Each row of a before or after table is a point. The points were changed in one or more steps. Then noise was added and the rows were shuffled. The steps act on columns, c1 being the first. Write out the steps. A step turns or swaps two columns, mirrors them in a line or flattens them onto one, adds a multiple of one to another, or multiplies or shifts one. Angles are multiples of 10 degrees, from the lower column toward the higher: turns from -170 to 170, lines from 10 to 170 but not 90. Use the fewest steps. Two steps may share a column if one is a turn and the other turns, adds or multiplies; they go together, in the order done. Otherwise the lowest column goes first.

Before (12 x 3):
[[  0   4 -23]
 [ 20  -5 -35]
 [-28 -42 -32]
 [  4   3   6]
 [ 12 -10 -25]
 [ 26  -5  18]
 [-18 -36 -54]
 [  9   9  18]
 [-25 -32 -35]
 [ 15   5 -34]
 [ 26  -3 -11]
 [ -4  16  17]]
After (12 x 3):
[[-32 -10  14]
 [-16  12  18]
 [-24 -10  -5]
 [ -4 -17 -31]
 [  8 -31  51]
 [-23 -12  15]
 [  3 -18  49]
 [-10 -30  62]
 [ 13  15 -13]
 [-34   3  18]
 [  2   1  -7]
 [  4   7 -22]]
Steps: turn c1 and c2 by -20 degrees; turn c1 and c3 by -140 degrees

Before (11 x 6):
[[ -7 -24   6 -18   1   5]
 [-32   7  51 -16  42  -6]
 [  7   5  10 -16  -1  10]
 [-40 -35 -20  31  10   0]
 [  7  -4   1   8  -1  -8]
 [-17 -20  18  22 -17  -1]
 [ 30 -30  11  10  -3  20]
 [-24 -16 -33  36 -15  41]
 [-57 -14 -30  42  21  30]
 [-23   9   6  15  40 -15]
 [-24 -23 -36  54   9   9]]
After (11 x 6):
[[-10  22  -1   1 -16 -10]
 [-24  31  59 -21  41  14]
 [ 15  36 -26   4   9  -2]
 [-21 -17  11 -41  14  -5]
 [-18  28  41  -8  30 -23]
 [  3  38  39  15  36  22]
 [ -2   3 -13   1 -17  11]
 [-57 -10 -18 -41 -15  -3]
 [-25  16  -4  18  22 -13]
 [  4  24  44  -8  55  -8]
 [  6  -3  -5   0   8  -9]]
Steps: mirror c1 and c3 in the line at 160 degrees; mirror c2 and c6 in the line at 70 degrees; turn c4 and c5 by 90 degrees

Before (8 x 11):
[[  4 -26  13  -8 -17   1   9 -23  20  -6  11]
 [-39   9   7 -10  -1  18   8  -8  -5   1  -3]
 [ 15   9  16 -13   0  14  -6  26  -3  16   8]
 [-24 -19  21  30  12   9  -6  -4 -23  40 -35]
 [-11 -30  18 -13 -23  -8 -16  32 -14  10   5]
 [ 28  -5  18 -12  -6  26  20  23   9  28 -22]
 [ 14  18   0 -14 -14  -4  14 -12 -26   7  -6]
 [ 30  -7   7  18 -45  30  23  -7 -27  23   0]]
After (8 x 11):
[[-26   7   0 -10  22  12  15 -12  14  -4   7]
 [  9   7  18  61  -3 -12  40  23  27   2   1]
 [ 20  25  13 -28 -19   4  -6 -23   4  -2  14]
 [-14  32  18  53 -21  15  -5  33 -10  16  -9]
 [-27  45   7  -5   8 -34  27  -7  30   8  17]
 [ -5  -2   7   7   9  -8   7  -8 -39  -4   4]
 [-22  -5  21 -23 -22 -26  43  -4 -24  16 -27]
 [ -3  -3  16  58   8  -2   3  26  14  19   1]]
Steps: swap c1 and c9; turn c2 and c5 by 110 degrees; turn c4 and c6 by -140 degrees; add 1.5 times c8 to c4; turn c7 and c11 by 50 degrees; turn c7 and c10 by -40 degrees
